Rows are points. The last column is the point's height on a tilted bowl or saddle (a function of degree 2), plus a little noise. Count its main directions that bend up, bend down and stay straight.

Points (18 x 4):
[[ -1  34  50 -44]
 [ -2 -50  19 -40]
 [-32   9   1 -10]
 [ 45 -32  35 -13]
 [ 13  -1  -2 -15]
 [ 95  14 -68  77]
 [ 11 -49 -16 -48]
 [  9  67   8 -70]
 [  4   3 -10 -16]
 [ 32 -77  34 -65]
 [-11 -22  19 -19]
 [-37  54 -27 -32]
 [  6  26  31 -32]
 [ 32  57  50 -73]
 [  5 -34 -15 -33]
 [-36  13  11  -9]
 [-29 -24  34 -11]
 [-35  26   2 -16]]
Directions: 1 up, 1 down, 1 straight

Points:
[[ 29  42  43 -52]
 [-41 -27  -1 -39]
 [  6 -27  48   5]
 [ 23  26   9 -40]
 [ -5 -42 -12 -72]
 [ 95  25 -21 -26]
 [ 45 -38 -43 -72]
 [ 18  27  -7 -37]
 [  7 -15 -46   0]
 [ 29 -30  31 -17]
 [ 40  -4  -5 -27]
 [ -9 -25  -3 -42]
 [  4   8  15 -27]
 [  4  65 -24 -87]
 [ 37 -31  37  -5]
 [-25   3 -27   4]
 [ 20  16   7 -31]
 [-46 -19  -9 -22]]
Directions: 1 up, 1 down, 1 straight

Points (22 x 5):
[[-38  65 -38 -27  51]
 [  0 -46 -14 -22  11]
 [ -4  26   0 -29  -7]
 [ 21 -11  88 -30  74]
 [ 70 -44   1  37  65]
 [-18 -20 -36 -23   9]
 [ 91 -25  18  31  74]
 [ -1  86  -8  17  53]
 [ -5 -65  45  -2  42]
 [-58   0 -19  -3   6]
 [ 11  24  30  48  22]
 [ 16 -57  23  12  22]
 [ -3 -45 -24  20  16]
 [-12 -31   7  -6  -9]
 [ 17   1  21 -11 -14]
 [ -4  23   5  42   4]
 [ 11  23  30  83  71]
 [ 23  76  -2   6  39]
 [  1 -25  19  16  -7]
 [ 95  16  17 -35  65]
 [ 49 -47  46  32  53]
 [-14  16  27  22  -3]]
Directions: 4 up, 0 down, 0 straight

Points, 23 rows:
[[ 67   5   2  -8  29]
 [-57  46 -65 -46  18]
 [-10  49 -27  10  19]
 [  8 -31  15  10  44]
 [ 30  30   9  51  64]
 [ 22  -8 -30   2  -6]
 [ 19  41 -10  68  95]
 [  1  19 -32 -34   7]
 [-69  24  37 -10 -58]
 [-21 -21   3  19  20]
 [  0 -42 -13  -5  35]
 [  4 -13 -34  22  -3]
 [ 16 -33 -23  11  19]
 [  1 -20  34  21  30]
 [ 12  16  14  -7   8]
 [ -3  22 -15 -34  17]
 [ -1  -8  16 -21  18]
 [  7 -30 -31 -19   7]
 [ 35 -11  12   8  34]
 [-20 -32 -21  18  16]
 [ 29  95  64  50  50]
 [ 15 -47  31  25  86]
 [  8  39 -10  25  27]]
Directions: 2 up, 1 down, 1 straight

Points:
[[  5 -46  19 -22  70   2   4]
 [-55 -90 -16 -36 -23   9 -16]
 [-19  59   7  -8 -65  48 -34]
 [ -6 -53  23   6 -64  35 -18]
 [-24   1  -2  -1  18  -7  -8]
 [-46 -41  34  56 -53 -12  -7]
 [-26  51 -23 -24   6  53 -30]
 [-35 -53 -66 -27 -17  14 -39]
 [-11 -11  66  16  43  -2 -32]
 [ 14   5 -27 -18 -95 -51  -6]
 [ 13  36  20 -10 -41   9 -22]
 [ -4 -15  -2 -12  69 -10  12]
 [-22  26 -13  -2   6   5 -15]
 [-26  21   2 -14  -2  67 -13]
 [  0  15 -22 -26 -22  -1 -10]
 [-49  15  -9 -30 -12 -32 -10]
 [  0   1  48  22 -13   9 -27]
 [-42 -35 -30  18 -18 -42  -6]
 [  4 -20 -30 -15  22  28 -13]
 [-10 -13  -7 -71  22  69  19]
 [ 76  90   0   8 -57   5 -95]
 [ -1 -39 -23  -7 -64   7  -2]
 [-54  23  61   0  27 -37 -51]
 [ 14  14 -57  27  55  16 -13]
 [ 13 -27   7  -6  18  -2  -2]
 [ 39  -9 -22  30 -18  -6 -13]
 [-20  48  28   9  25 -24 -17]
 [ -8 -37 -23 -37  40 -19  -2]
 [ 19 -58  71  36  -5 -16 -73]
 [ 22  21  -8 -34  -1  47  -2]
 [-26  23 -19   9 -15 -15 -16]
 [ 45  31  40 -11  71  -5  51]
 [-37  12   1  26 -35  39 -11]
 [  0 -10 -26   5 -10 -36  -6]
 [ 22  31 -25  -9  26 -24  -2]
 [ 17 -70 -39  37  -3 -10 -31]
 [ 37   2  -9  45  21  13  10]
 [ 40  23   2 -33 -44 -38 -18]
 [-20  13  -5 -30   5  32  -5]]
Directions: 2 up, 3 down, 1 straight

Points:
[[ -1 -32 -57 -13  -1  23  79]
 [ 37   8 -26   8  13 -13  48]
 [-73   9   1  19 -13  -3  82]
 [  3   1  10   7  37 -24  11]
 [-17  -3  -6  39  51 -23   1]
 [ -2   5  22  21   3   1  20]
 [ 26 -20  25 -17  28  10  30]
 [ 17   5 -27 -23 -24 -27  25]
 [-22 -11  31 -10 -17  19  49]
 [ -1 -47 -14   3  26 -27  18]
 [-26 -19  17  -9  11  17  36]
 [ 39  15   4  23  -7 -25  39]
 [-28 -17  20  19 -21  32  36]
 [-25 -14   8  16  15   4  19]
 [  1  13  16 -12 -56  17  10]
 [ 18 -28  17  25  -6  11  29]
 [ 28 -12  -7   4  14 -26  24]
 [ -6 -22   7   3 -10 -46  26]
 [-45  -9   9   3  26 -40  36]
 [ 11  41 -35   7  -4 -17  48]
 [ 14   0  -2   1  -4  42  22]
 [  2 -33   1 -19  12  44  32]
 [  0  15 -12 -24 -44  33   4]
 [-25 -24   8  35 -12   7  27]
 [ -4 -25 -41 -41  21  32  46]
 [ 13  41  13 -38  16   7  44]
 [-22 -36   3  -7   2 -11  39]
 [ 31  -3  27 -54 -31   4  46]
 [  5  37 -19 -16 -14  -3  22]
 [-28  18  30 -13  -6 -26  53]
 [-53  43  -4   3  67  -2  71]
 [ 26  10  23  -2 -95  76 -15]
 [ 19  42  -1 -24 -39  16  -1]
 [ -7 -28  -2 -42 -19 -11  50]
 [ 18   0 -61  -4  11  -8  74]
 [ 42 -31   3 -42 -14 -15  45]
 [-38 -15  17   3  10  -6  37]
 [-33   4 -17 -12   6 -13  46]
 [-11  -1  -1 -15  18  -2  23]
 [-14   2 -50   4   3  -3  63]
 [ 67  33  -4 -15 -29 -30  45]
 [-14  -5 -30  11  30 -13  33]
 [ 49  35 -55 -13  19 -26  90]
 [ -2  21  18  -2   5 -26  29]
 [ -8 -17 -10 -19  16   3  26]
 [  7  45 -25  14   5  19  42]
 [  7  -7   4  -8 -30  11  23]
 [  7 -11 -13  15   4 -36  23]]
Directions: 3 up, 1 down, 2 straight

Points, 65 rows:
[[ 20  10  19 -13 -19  51  23  24  29]
 [-13   6   7  67 -12 -33  17  33  44]
 [ 28  21 -26  -7   6  -3  -1  15  12]
 [ -4  33  -2 -29  33  11  21 -23   3]
 [ 25 -19  22 -34 -15  22   4   6  30]
 [-16 -22  17  26 -35   5 -22   0  20]
 [-47 -22 -31  39 -26  -1  -5   1  44]
 [  4  -5  13  38 -27 -42  -6  -7  28]
 [-17 -30  16   6  -2  -3 -19  40  26]
 [-21   2 -10  -8 -46  14  -9  17  16]
 [  8 -27 -16 -15 -13 -10 -22 -13  20]
 [ 78  28  -3  10 -66   4 -28  -6  45]
 [-20  15  39  -4   0  21  61   7  28]
 [  3   4  -2  17 -10  18 -14  28   3]
 [  7  -3 -36  44   6   4  -8 -67  36]
 [ 16   5  29  11   5   1  -2   2   8]
 [  8  24  -3   9  -7  45  -7   2   9]
 [ 21  57  36  31   8 -12   7   3  33]
 [-54  -7  -8 -29  -9  26  18  16  32]
 [-17 -14  42   0  11 -50 -95 -10  90]
 [ 67  18  -4 -27   7  -8  -4  33  50]
 [ 42  30 -42 -22 -30 -31  59 -29  62]
 [-15 -14 -48 -12  21 -13  12 -31  10]
 [ -1 -51 -17  23   0  51   6  63  38]
 [-31 -33  31  41 -71  10  36  -3  75]
 [ 38  13 -31 -17 -70  19 -13 -39  37]
 [ 43 -14  50   1  29  43   9 -30  54]
 [  0 -27  27  35 -15 -16  53  11  49]
 [-48 -34   5  17  36  15   0  49  32]
 [-35  57  -4 -11 -27  67  39 -11  54]
 [ 45  33  -2 -37  -6 -33  -1   3  39]
 [ -8 -55  41  14 -10 -28 -22  29  64]
 [ -1  60 -12 -24  -9   6 -31 -60  18]
 [ -2  54 -11 -61  18  24  36 -28  35]
 [-11 -38  21 -26 -34  38  23 -11  44]
 [-27  12  26 -13 -37 -39 -41  25  44]
 [ 15   2  28 -12   9  -5  -8 -23   4]
 [ -3 -34  10 -41  22 -40  46 -19  29]
 [ 13   4 -26 -20 -14  28 -63 -54  35]
 [ -4  -3  59 -20  21  18  38  57  45]
 [ 44   8 -19 -19  35  14  -8 -10  27]
 [ 23  31   2  25 -15  40  20  13  21]
 [-26   3  28 -52 -23   8  16  77  68]
 [-35 -27  13  10   1   0  15 -78  13]
 [ 50  -4  14 -53   3  48  34  30  74]
 [-39  11  29  10 -23 -42 -59 -37  40]
 [ 13  46 -30  36  40   8 -27 -87  57]
 [-21 -44 -41 -47 -45 -17 -17   5  74]
 [-22 -17   4 -25  31  -2 -43  60  51]
 [-25  52   5 -19 -11  30 -24  90  49]
 [ -5 -46  48 -25 -74 -34 -48  32  88]
 [-51 -11  22  12  34 -30  -6  -9  32]
 [ -1  -7 -31  65  12  12 -13  43  26]
 [-28 -70  13   4 -35  24  10 -49  67]
 [-22  39  12  19  -5  -1  35 -26  12]
 [ -1  -5  -9  21   8  -3  21 -24   5]
 [ -2 -23  12  12   3  -7 -48  -8  25]
 [ 13  17  21  27  -7   2  15  -3  10]
 [-29  47  -5 -17 -32 -16  12  12  29]
 [-30  42  37 -27  23   6 -45   3  38]
 [ 18 -32  38 -43   0 -31  -5  10  51]
 [-30  37  66  19   3  51  39  -2  47]
 [-14  -9  -4  14  -8  15 -11 -78  12]
 [ 17  24  19  46   4  22  -9   0  19]
 [-14   0  60  27 -24   3 -15  10  23]]
Directions: 6 up, 0 down, 2 straight

Points (61 x 9):
[[  3  15  19 -53   1 -14 -14  -5  26]
 [ -2 -34  44 -41  54 -25  -5  18  60]
 [ 25   7  18  30  66  20 -40 -27  37]
 [ 50 -21 -10 -41 -60  -7 -22 -20  59]
 [ -8  20 -17  -7 -32  30 -45 -21  55]
 [-59 -12  -1  12 -17  27 -38 -13  67]
 [ 40  10  10  16 -50  41  23 -45  33]
 [-23 -27  64  -5  -2  -8  48  12  41]
 [ 18  -5  31  25 -18  13 -35  16  29]
 [-11 -55 -14  20  -4  16 -13  29  31]
 [ 27  56  52 -23 -11 -42  28 -29  14]
 [ 35  17 -16 -20  -9  66   3 -59  25]
 [ 15  15  28  13  28 -44  95  -4  40]
 [ 30 -50 -13 -56  -9  11   9  15  27]
 [-43  16  29 -41  33   8  16 -12  45]
 [-20  -1  65   1 -27  -1 -13 -12  59]
 [ 76  48  46 -22  10 -66   7  -9  20]
 [ 15  20  50 -44   1   8  26 -69  63]
 [ -6 -41  -5  45 -17 -16 -57  81  42]
 [ 14  -4 -13  29 -18  32  19  12  20]
 [-13 -52 -25  23   4  73  25  49  20]
 [  6 -23 -30  36   9   1 -38 -10  13]
 [ 11 -39  15  -9 -23 -13  12  18  45]
 [  0 -40 -31  16  -4 -13   0 -59  48]
 [ 25   1  59  -6  57  22 -47  -5  23]
 [ 52 -59   9 -36 -28 -12  -1  10  31]
 [-32  56  49 -39  60  12 -32  23   0]
 [-11 -45  -7   5  -8 -23   8 -34  41]
 [ 13  37 -44  22  44 -32  21  17  40]
 [-14  24  -9  19  -6   7  17 -31  29]
 [-19  24  47  25 -14  13 -11  -2  28]
 [  2 -24 -30  -1 -53  38 -72  31  88]
 [ -8  29  49 -17  63  56  -5  25  19]
 [-66   9 -12  -7  11   8  16  71  53]
 [ -6 -62   2  -7 -10 -17 -37 -11  24]
 [-40  -8  24  27 -27 -58 -52  -8  17]
 [-89  44  34  32 -25  -8  80  50 -62]
 [-59  -9 -31 -31 -14 -49  38  90  44]
 [-85  -8  42  83 -40  66  14   1  -6]
 [ -2 -46 -34 -39 -18   9  19  36  47]
 [ 36  -1 -53  48 -19 -56 -52 -55 -23]
 [-12  33  35  16 -26 -17   9 -73  64]
 [  4 -24  33  34 -16  26   7   7  25]
 [ 23  -4 -30  62 -51  55  -6 -21   2]
 [ 11   3 -51 -11  -8 -22 -64  45  23]
 [ 38  16 -23 -24 -28 -41 -45  25  17]
 [ -7   2 -13 -17 -57 -18 -23 -16  68]
 [-45   6 -29 -15  38   2  21  19  46]
 [-39  36   0  -1  56 -38  -1  56  51]
 [-60   1 -71  28 -32  17  -1 -36  54]
 [-30 -13  33 -45  47 -22 -41  47  32]
 [-11 -45 -10  37  64  42  23 -19  47]
 [-20  13  -7  93  -5  28  38  46 -61]
 [-34  10   0 -25  42  -1 -27  14  38]
 [ 42 -20  -1  -2 -13 -16   3 -21  36]
 [-36  37 -29  45  60 -38  43   5  41]
 [ 17  15  61  30 -46  61  -3  18  32]
 [ 29 -15  16 -67  45   1  11 -31  39]
 [ 34 -13  31  36 -42 -29  -1  48  36]
 [ 77  19  31 -52   8 -18 -46 -35 -10]
 [-25  17 -50   5  28   7 -24 -57  58]]
Directions: 2 up, 4 down, 2 straight
